Every row gives one point. The window is the flat piece filled in between its corners: a triangle in 3 columns, a solid with four corners in 4, and so on. A path goes straight from each point to the next, and from the last back to the first. After which points does the path pass through the window?

Window:
[[ -6 -17   8   5]
 [ 17  17 -36  13]
 [-13  -8  60   4]
 [-15  10  -9   1]]
Path:
(1): [-9  4 10 -9]
(2): [ 12  19 -21 -18]
(3): [ -9   8 -14  16]
(4): [-4  0  8 18]
(5): [12  0  8 -8]
(6): [-13  -8  38 -25]
(7): [-20  -9  36  18]
(8): [-24 -10  22  37]
(9): [  2 -14  15 -15]
(10): [  1  10 -34  -8]
(11): [-12  17 -37  27]
(12): [-29  -2  16  23]
(13): [-8 -6 16 -8]
(14): [ -5  -9   5 -11]
(15): [-16  -4   4  35]
(16): [-22   4  15  31]
Through the window after points: 2, 8, 14, 16

Window (8 x 8):
[[  9   4  20  52  -4  13  28   3]
 [-11   5  -1 -17  47 -12  -6  -1]
 [  0 -17  24  36  15  14 -43 -17]
 [-35 -11   9   9 -33 -14 -14 -42]
 [ 43  18  26 -10 -14  -6  -4 -14]
 [ -4   2 -11 -11 -16  16  38 -26]
 [  0  28  38 -22  40   5 -38 -17]
 [ 15  24 -17  46  -9  17  26   2]]
Path:
(1): [ 25  13  10   8  10  -6  10 -26]
(2): [ 26  12  11  30  21  10  16 -41]
(3): [-10  18   0  18 -13  11  -1  22]
(4): [ -6   2   6  20 -19   5  -9   0]
(5): [ -8   0   8  28   9  -3   2 -60]
(6): [ -6   6   6   8   9  -9  -1 -33]
(7): [-23  -7   9  -4  -7   0  -6  -3]
(8): [  6   8  14   1 -14  11   3   5]
Through the window after points: 2, 4, 6, 8

Window:
[[ 22  22 -30  41   5   3   7   6  35]
 [ 32  18  11   2  27 -23   5 -23 -40]
 [ 16  -6 -16  38   9 -15   0 -14  60]
 [  8  32  -6   0  -5 -20  -3  28  43]
 [ 10  25   5  17  18   8 -18  10  33]
 [ -8   5 -11   0  23  -6  12   5   6]
 [  4 -18   4   5 -24  13   7  19  15]
 [ -4   4 -10  14 -17   9   8 -31  14]
 [ 31   0  -8 -43  18  -2  -9 -21 -52]]
Path:
(1): [  2  10 -17  13 -14  -4 -13   6  19]
(2): [  9   6  -2  21  -3   4 -16   5   2]
(3): [20 11  0 -4  5 -4 10  0 26]
(4): [  3  11   7 -12   3  27  25   5  32]
(5): [  5 -14  -9  19 -14  -8  -5   4   3]
(6): [  1  24 -11  20   4 -29 -23   7  19]
(7): [26 17 -3  7  9 21 18  8 31]
(8): [ 19   8   3  -1  25  13  24 -10  44]
Through the window after points: 4, 6

Window:
[[ -3   8  22  24  -5 -34  -2   7 -12 -27  10 -25]
 [  0   3  -3 -30  23   5  13  -7  15   6 -12  -5]
 [-13  -3 -10  -5 -12   1  25 -20  14  24   0  22]
 [-11 -23  19   5  -8 -17  -6 -11  -2  -5  -7  -8]
 [  4 -13  -9  -2  -4   0   4  11   3  28  -8  -7]
 [ -8 -11 -14 -20   1  26  12   5  12   1  12  10]
 [ 12 -19 -15 -10  -4  -4  15  10  10  -4 -17   7]
 [-21  -1 -21 -22 -10   1   7   0   7  -2  -6  -4]
 [ -1   6  17   3 -17  -5  -4   5  16 -12  -8 -12]
 [-13  -1 -17  -6   3  29  20  -9   3  -2 -14  -3]
 [ -2 -21 -27  -4  -4   4  10 -18  31  11   0  -3]
 [ 28  16 -13  -3  10   8 -60 -33 -49  13 -12  34]]
Path:
(1): [  4   1  -5  -5 -10  -3   2 -12  -6   8  -6  -7]
(2): [  1  -6  -3  -4 -11  -8  13 -12   3   1  -6  -8]
(3): [ -6  -7  -2  -1  25  -2 -19  17  14  12 -19  17]
(4): [-13  -2 -12   4  26 -11  -5   8  24  11  -3   5]
(5): [  8 -10  10 -11 -25  -6   8  -9 -12 -15   2 -11]
(6): [ 25   9  -7 -13 -32  16  16 -22   9  18  -5 -13]
(7): [-25 -15   4   3  13  -6  -4  11   4 -15  -7   3]
(8): [-15 -14  12  -2  12  -3   5   9   9 -10  -7  16]
Through the window after points: 6
